Each row of a before or after table is a point. The points were changed in one or more steps. Then noise was added and the rows were shuffled. The steps act on how far a point lies along the listed directions, d1 being the first. Name the steps. A step turns or swaps two directions, mirrors them in a line or flattens them onto one, adds a multiple of one to another, or multiplies one. Angles are multiples of 10 degrees, from the lower direction toward the higher: turns from -170 to 170, lines from 10 to 170 but not 90. Use the fewest steps. Two steps may share a direction if one is a turn and the other turns, adds or multiplies; they go together, in the order done. Otherwise the lowest direction goes first.

Directions:
(1): [-4.0  2.5 -0.1]
(2): [2.4 3.8 1.4]
(3): [-0.9 -1.1  4.5]
Before (10 x 3):
[[-0.7  2.8  3.2]
 [-4.5 -3.0  1.6]
 [ 4.5  2.1  1.2]
 [-1.4  2.5  0.2]
 [ 1.3  0.7 -2.6]
 [-2.3 -4.4 -1.4]
 [-3.8 -0.9 -2.2]
 [-1.8 -3.4  1.9]
 [ 3.4  0.3  2.0]
 [-1.0  6.3 -2.3]]
After:
[[-3.9 -2.8 -1.3]
 [ 4.8 -0.5  0.4]
 [ 1.7  6.2 -1.7]
 [ 0.3  2.4  0.4]
 [-3.2 -2.2  1.6]
 [-3.9  0.9 -1.7]
 [ 0.9  2.2  3.4]
 [ 3.3 -1.4  1.6]
 [ 0.9  0.3 -2.7]
 [-5.1 -0.4  2.0]]
Steps: turn d1 and d2 by 30 degrees

Directions:
(1): [ 2.4 -1.0 -2.1 -3.8  0.5 -1.1  6.1  1.5  0.4]
(2): [-0.4  1.5 -6.2  0.2 -3.0 -2.0 -2.1  2.0 -1.9]
(3): [-3.8  3.3  0.3  2.9 -2.1  1.9  4.7 -0.4 -1.4]
(4): [ 2.0  2.2 -0.9  0.3 -2.6  2.8 -0.4  0.7  6.5]
(5): [-4.6 -0.9  1.7 -3.5 -3.1 -3.7 -0.3 -0.7  2.5]
Before:
[[ 1.6 -2.2  0.2 -1.0  1.2  0.3  2.3  0.6 -4.6]
 [ 1.8  0.2  2.1  1.8  2.7  2.7 -1.3 -0.8  0.0]
 [-3.2  2.2 -1.8 -0.2 -5.1  0.9  1.0  1.3  3.7]
 [-3.7  0.3 -0.4 -0.4 -1.7 -2.0 -3.5  0.2 -2.4]
 [ 1.3  3.8 -2.8  3.5  0.6  1.1 -2.0  0.1  0.9]
 [-5.8  2.0  0.9 -1.3 -3.6 -2.8  0.2  0.1 -2.2]
 [-1.2 -1.3  7.1 -0.3  1.0  0.0 -0.9 -2.8  2.8]
 [ 3.3  2.4  0.9  1.5  3.0  3.4  4.2  1.0  2.7]
 [-0.6  1.1 -0.3  6.4 -1.1  2.3 -2.5  0.7 -3.6]
 [ 1.3 -0.3 -0.2 -5.0 -3.1 -1.2 -0.7  0.7  5.0]]
After, 10 rows:
[[ 3.3 -1.9  2.0 -0.2  1.6  3.1  2.8  0.5 -1.4]
 [ 2.6  1.8 -4.8  2.5  3.6  0.2  2.6  2.7 -5.7]
 [ 2.6  4.0 -3.5  4.4  1.5  2.1 -1.6  0.4  0.4]
 [-1.5 -0.7 -2.6 -6.0 -4.4 -5.1 -1.6  1.0  1.4]
 [-5.3  1.8 -2.6 -1.3 -5.8 -1.4  0.2  1.4  2.0]
 [-5.8  1.9  4.9 -2.7 -4.5 -1.3  1.2 -0.8  4.0]
 [-3.2  0.9  3.8 -1.1 -2.2  0.3 -2.3 -1.0  4.5]
 [ 2.0  0.1 -0.5  2.9  3.5  1.8 -1.9 -0.3 -4.5]
 [ 1.8  1.6  1.6  7.7 -0.2  5.0 -1.9  0.4 -0.7]
 [-4.6 -1.8  3.0 -1.2  0.2 -4.7 -2.4 -1.9 -4.1]]
Steps: swap d2 and d4; multiply d5 by 1.6

Directions:
(1): [-1.7 -0.6 -1.6 -5.3 -2.4  1.3 -4.8 -2.7 -4.8 -0.6 -0.8 -2.6  0.2  0.5
  0.7 -0.6 -5.4  0.0]
(2): [ 0.6 -0.4 -2.6 -1.3  2.8 -2.8  0.1 -3.8  4.1  0.8 -0.6 -7.2 -1.1  0.0
 -2.6 -3.1  1.6 -2.2]
(3): [-0.2 -1.4  0.0  0.1  1.5  4.7  0.1 -1.8 -0.3  5.3 -2.4 -2.0  4.7 -2.6
  5.0  1.5  3.0 -0.3]
Before:
[[ 0.8 -0.3  1.5  5.0  0.6  5.2  1.6  2.4 -2.2  3.6 -1.9  3.5  1.7 -2.6
   4.6  2.6  5.7  0.2]
 [-0.3  0.2 -0.1 -1.9 -3.3 -1.5 -4.4  0.5 -2.4 -4.4  1.0  1.9 -2.9  1.7
  -2.5 -2.4 -5.3  1.0]
 [-0.7 -0.4 -1.9 -3.6 -2.1 -3.9 -3.6 -2.9 -2.8 -3.9  0.5 -2.6 -4.4  1.6
  -4.0 -2.7 -7.5 -1.5]
 [ 0.9 -1.6  2.5  2.8  2.6  4.1  2.6  0.5  0.3  6.8 -1.9  1.0  5.6 -1.1
   5.9  3.0  5.0  2.1]
 [-0.5  0.9  0.8  0.1 -1.3 -0.4 -1.3  0.3 -2.1 -1.7  1.0  1.0 -1.6  0.4
  -1.5 -1.1 -0.5  1.3]
 [-0.3  2.3 -0.6  1.7  1.9 -5.7 -0.2 -1.0  3.1 -3.7  1.7 -4.3 -4.0  3.5
  -4.8 -2.7  0.9 -0.8]
 [-0.9 -1.7 -1.6 -6.0 -1.3  0.8 -5.3 -4.8 -3.5  2.5 -1.9 -5.1  2.0  0.6
   2.5 -1.0 -0.8  0.1]
 [-1.8  0.3 -2.5 -3.7  0.6 -2.9 -2.4 -3.6 -0.4 -3.9 -2.7 -5.6 -1.2  2.1
  -4.2 -2.4 -3.7 -1.3]
 [-3.7  0.5 -1.7 -3.6 -2.8 -4.2 -2.8 -1.1 -3.4 -5.0  2.2 -0.2 -4.5  2.7
  -2.9 -2.1 -5.3 -1.1]
 [-1.2 -1.0  0.6 -0.9 -3.5  0.5 -2.4 -2.6 -2.8 -1.1 -0.3 -0.1  0.3  0.2
   0.9  1.6 -6.2  1.7]
 [ 2.3  0.7  2.0  4.3  2.2  1.9  3.2  3.4  1.5  0.2  1.1  3.3  2.0  0.0
   0.8  0.6  3.2 -2.4]
 [-1.3 -2.3 -2.9 -6.4 -0.8  4.0 -5.9 -3.7 -5.9  0.6 -1.5 -4.4  2.2 -0.4
   1.7  0.6 -6.9 -1.6]]
After, 12 rows:
[[-2.2  2.2  2.0  0.8 -2.7 -0.2 -2.7  2.2 -4.9 -4.0  1.6  3.6 -1.6  3.2
   0.0  1.6 -3.3  2.0]
 [ 1.6 -0.2  3.2  4.1  0.3  0.1  2.8  2.9  1.6  2.1  0.4  5.2  1.9  0.2
   2.6  2.4  6.7  1.9]
 [-1.6  1.0  1.3  4.0  0.1 -4.2  3.8  3.1  2.0 -3.2  3.0  4.5 -3.4  1.4
  -1.9 -0.3  2.3 -0.4]
 [-0.9  1.4  2.7  4.2 -0.2  0.1  2.9  4.5 -1.0 -3.8 -1.2  7.1  0.7  1.3
  -0.9  2.9  0.5  1.9]
 [ 1.5  0.7  2.7  5.8 -0.4 -2.7  3.9  3.9  1.4 -2.5  1.6  6.8 -2.9  0.3
  -2.1  1.1  0.4  0.2]
 [ 0.0  0.9  0.5  1.0  0.1 -1.0  0.1 -0.1  0.3 -0.9  0.8 -0.3 -1.5  0.0
  -1.8 -1.6  1.6  0.6]
 [ 2.8 -0.5  1.9  7.1  4.1  1.2  6.1  4.6  4.6  1.1  0.9  4.9  1.7 -1.3
   0.3  3.1  5.5 -0.8]
 [ 0.1 -1.1 -2.9 -1.4  1.5  1.9 -2.6 -4.2 -1.6  2.8 -2.9 -7.2 -0.5 -1.6
   1.0 -2.0  1.9 -2.5]
 [ 1.9  0.4  0.8  3.5  0.4 -2.8  1.1  2.1  4.1 -2.6  1.3  2.5 -2.4  0.6
  -3.0 -2.4  1.9  0.5]
 [-0.2 -2.1 -0.7 -2.9  2.0  1.9 -1.7 -4.1 -1.1  5.5 -2.3 -5.7  3.5  0.2
   3.2 -0.2  0.3  0.6]
 [ 0.7 -0.2 -1.7 -3.4  0.8  1.6 -3.1 -2.6 -2.1 -0.4 -0.3 -4.6  1.4  0.9
   0.0 -2.3 -3.1 -3.8]
 [ 1.5 -0.5  1.4  5.3  0.9 -2.3  3.9 -0.9  5.1  0.2  0.5  0.3 -0.3 -0.5
  -0.9  1.1  1.3  0.8]]
Steps: turn d1 and d2 by -170 degrees; multiply d3 by 0.7

Directions:
(1): [-0.9 -3.5 -1.6 -3.5  1.0  2.4  1.3  4.4  0.2  1.2  4.6 -1.6 -2.8 -4.5
  1.9 -1.1 -1.1 -2.4  2.7  1.2  1.2  5.3  4.6  0.7 -5.0 -3.0 -2.2  0.7
  2.7  0.4  0.4  2.8]
(2): [-2.9  3.5 -1.0 -3.1 -0.2 -0.7 -4.3  2.3  2.3 -4.5 -5.0  2.2 -1.9 -0.6
 -1.5 -5.0 -2.7  3.8  0.6  0.3  3.0  3.6  2.1 -2.1 -1.4  2.7 -0.2  3.9
 -3.1 -0.7 -2.2 -1.2]
(3): [-0.6  4.0 -0.6 -0.1 -0.5 -1.6  1.5 -0.9  0.9  2.4  2.9 -7.0  2.0  2.2
 -0.7  1.8 -2.7  0.5  3.6  2.9  2.3 -1.3  4.7  1.0  2.7  1.5 -4.4  1.1
  0.1 -4.4 -2.8 -4.6]
(4): [ 1.8 -1.6  2.4  3.8  0.0 -2.0 -7.7  1.6 -2.8  1.9 -0.3  0.5  1.0  5.1
 -5.3 -0.7  2.4  1.4  3.7  2.3  2.5  1.9  2.6  0.3 -0.9 -2.5  0.7 -2.9
  3.1  0.4 -0.8  2.6]
(5): [ 2.5 -2.4  1.8  3.7  4.5  0.2 -1.2  1.7  5.9 -2.4  2.7 -2.5  1.9  2.8
 -0.1 -0.9 -0.9 -0.9 -2.0 -5.5  0.2  3.6  0.3  5.2 -1.8  5.0 -0.1 -1.1
 -2.6 -1.1  1.8 -0.5]
Before (9 x 32):
[[-3.9 -0.3 -3.8 -8.0 -1.2  1.0  5.2  0.5 -1.8  0.7  0.6  0.1 -3.7 -6.2
   3.6 -0.7 -1.9 -0.2  3.4  3.5 -1.0  1.9  2.7 -5.8 -2.9 -0.8 -1.1  3.7
   0.7  1.4 -0.7  0.6]
 [-3.5 -1.7 -2.6 -9.0 -2.8  4.5  3.3  3.2 -1.5 -1.9 -0.6  5.6 -7.2 -9.6
   4.5 -2.3 -0.8 -2.5 -1.2 -1.0 -0.2  3.0  0.0 -3.7 -5.3 -4.3  0.4  2.5
   1.6  4.6  1.6  2.8]
 [-0.1  3.1  2.0  0.9  0.5 -2.4 -3.8 -0.8  2.0 -2.4 -2.1  3.2 -0.2  1.8
  -1.6 -4.2 -0.1  3.1 -0.5 -1.6  1.0  0.5 -1.4 -0.1  1.9  3.7  0.7  1.0
  -2.9  0.0 -0.6 -0.7]
 [ 2.9 -3.9  1.8  2.9  3.7  1.2 -2.7  2.9  1.4 -0.1  4.7 -3.8  1.3  3.0
  -0.9 -1.9  1.6 -0.7  2.8 -1.8  0.1  3.5  2.7  2.3 -3.3  0.9 -0.6 -2.2
   1.0 -1.4  1.0  1.3]
 [ 0.2 -3.1 -0.3  0.0 -0.8  1.7 -0.1 -0.3 -2.0  1.0  0.5  2.2 -1.4 -2.5
  -0.1 -0.1  0.9 -3.4  1.6 -0.7 -0.2  0.1 -0.5 -0.5 -1.5 -4.1  0.6 -2.0
   2.4  2.3  1.1  2.1]
 [ 1.4  0.1  0.7 -0.1  0.5 -0.7 -1.7 -1.5  0.4 -0.4 -1.8 -1.0  0.2  0.5
  -0.1 -1.1 -0.5  0.1 -1.5 -0.3  1.1  0.1 -0.4  0.2 -0.2  3.1  1.6 -0.3
  -0.3  0.4 -1.3  0.1]
 [ 1.6 -3.2  1.8  3.2  2.5  2.1  2.3  1.4  2.8  0.2  4.1 -1.7  1.0  0.4
   1.5  0.6 -1.0 -2.8 -0.9 -3.1 -0.1  1.6  0.5  2.6  0.2  1.5  0.3  0.7
  -0.9 -0.6  1.8  0.1]
 [ 0.7 -0.3  1.9  3.6  2.8 -0.7 -0.6 -0.5  0.9 -2.1 -0.9 -0.2  2.9  5.7
  -1.3  0.2  1.6  1.2 -1.0 -2.7 -0.9 -0.3 -2.9  1.5  1.1  4.0  2.6  0.9
  -1.6 -1.1  1.1 -2.8]
 [ 1.7 -1.3  1.3  1.4 -0.6  1.5 -2.6 -1.4  0.5 -1.5  0.0  0.4  0.4  0.6
  -1.1  1.8 -1.0 -0.9 -1.4 -1.2 -0.2 -0.3 -1.3  0.7  1.2  0.8  0.8 -1.6
   0.1  0.4  1.7 -1.2]]
After, 9 rows:
[[ -4.6  -2.7  -4.6 -10.3  -0.6   2.6   6.0   3.5  -1.8   1.4   3.6  -0.9
   -5.6  -9.1   4.8  -1.4  -2.7  -1.7   5.1   4.2  -0.3   5.5   5.9  -5.5
   -6.3  -2.8  -2.6   4.4   2.5   1.7  -0.2   2.5]
 [  0.1   4.8   2.7   2.5  -0.1  -3.6  -4.2  -2.4   1.9  -2.7  -3.9   3.5
    1.0   3.7  -2.3  -3.5   0.3   4.0  -1.4  -1.8   0.4  -2.0  -3.1  -0.3
    4.0   4.9   1.7   0.8  -4.0  -0.5  -0.8  -1.9]
 [  1.5   0.7   0.7   0.5   0.4  -1.1  -1.9  -2.1   0.3  -0.6  -2.3  -0.8
    0.7   1.4  -0.3  -0.9  -0.2   0.7  -1.9  -0.6   1.0  -0.9  -1.1   0.1
    0.7   3.7   1.9  -0.2  -1.0   0.2  -1.4  -0.4]
 [  2.6  -5.5   1.2   1.7   4.2   2.1  -2.5   4.6   1.4   0.3   6.4  -4.1
    0.3   1.3  -0.2  -2.3   1.3  -1.6   3.7  -1.4   0.7   5.3   4.2   2.5
   -5.3  -0.2  -1.4  -2.0   2.0  -1.4   1.1   2.3]
 [  1.1   1.6   2.7   5.4   2.3  -2.0  -1.2  -2.7   0.7  -2.9  -3.2   0.6
    4.5   8.0  -2.3   0.8   2.3   2.5  -2.4  -3.2  -1.5  -3.0  -5.5   1.2
    3.7   5.6   3.6   0.7  -2.9  -1.2   0.8  -4.3]
 [ -4.2  -3.7  -4.0 -12.1  -2.1   6.4   4.6   6.9  -1.3  -0.3   3.6   2.8
   -9.5 -12.8   6.0  -2.8  -2.3  -4.6   2.0   0.6   1.1   7.1   5.0  -3.0
   -9.0  -6.5  -2.5   3.4   4.0   4.0   1.5   4.2]
 [  0.0  -3.9  -0.7  -1.1  -0.5   2.2   0.6   0.9  -1.8   1.5   2.0   1.1
   -1.8  -3.5   0.4  -0.4   0.2  -3.9   2.8  -0.2   0.3   1.4   1.3   0.0
   -2.6  -4.7  -0.5  -1.9   3.4   2.2   0.9   2.5]
 [  2.0  -0.5   1.4   2.0  -0.9   1.0  -2.7  -2.3   0.6  -1.5  -0.8   0.5
    1.1   1.5  -1.7   2.1  -1.0  -0.3  -1.9  -1.4  -0.3  -1.5  -2.1   0.5
    2.3   1.6   1.0  -1.7  -0.4   0.2   1.5  -1.9]
 [  1.5  -3.7   1.5   2.8   2.9   2.5   2.4   2.2   2.7   0.5   4.7  -2.0
    0.5  -0.5   2.0   0.6  -0.9  -3.1  -0.3  -2.9   0.1   2.3   1.2   2.9
   -0.6   1.0  -0.1   0.8  -0.6  -0.5   2.0   0.6]]
Steps: multiply d1 by 2; multiply d3 by 0.7
